Rows are points. The ring and each string are closed loops that go straight from each point to the next, and from the last back to the first. Before rounding, they use only three directions, however many columns there are. Count how often each string passes through the ring. Passing back the other way cancels.
In the rows, 128 means zero.

Ring (8 x 4):
[[ 98 189 124 136]
 [ 97 173 143 154]
 [122 149 161 163]
 [169 140 162 147]
 [197 136 142 117]
 [189 136 111  90]
 [157 155  93  85]
 [124 184  99 103]]
String:
[[206 118 144 116]
 [161 116 140 128]
 [153 146 138 129]
 [169 175 156 141]
 [156 160 185 174]
 [123 131 172 172]
 [109 115 154 160]
 [129 134 134 135]
 [140 185 155 151]
 [122 174 173 174]
 [108 140 180 186]
 [118 115 159 162]
 [134 124 147 145]
 [143 139 135 131]
 [155 113 148 138]
 [169  99 146 131]
 [160 116 132 121]
 [173 146 130 115]
 [217 175 127  96]
 [237 155 107  70]
 [182 101  97  79]
 [158 117 108  99]
 [161 144 115 105]
 [198 173 110  86]
 [209 150 103  75]
 [215 125 104  75]
 [175  95 115 100]
 [230 128 133  97]]
Times through: 4
String, 29 rows:
[[107 211 143 151]
 [ 84 218 160 176]
 [ 82 139 151 167]
 [105 118 139 148]
 [134 155 143 141]
 [142 174 167 162]
 [151 162 184 174]
 [170 154 190 173]
 [190 173 177 154]
 [170 167 146 131]
 [156 132 138 128]
 [168 105 139 125]
 [249 149 153 110]
 [243 174 141 100]
 [196 161 129 105]
 [150 126 121 114]
 [165 109 108  96]
 [194 126  89  68]
 [188 165  94  75]
 [170 175 102  89]
 [142 147 120 116]
 [130 140  94  95]
 [127 187  78  81]
 [128 229  87  90]
 [133 202 112 112]
 [134 153 124 123]
 [ 89 143 112 127]
 [ 77 206 120 140]
 [ 93 239 137 151]]
Times through: 3
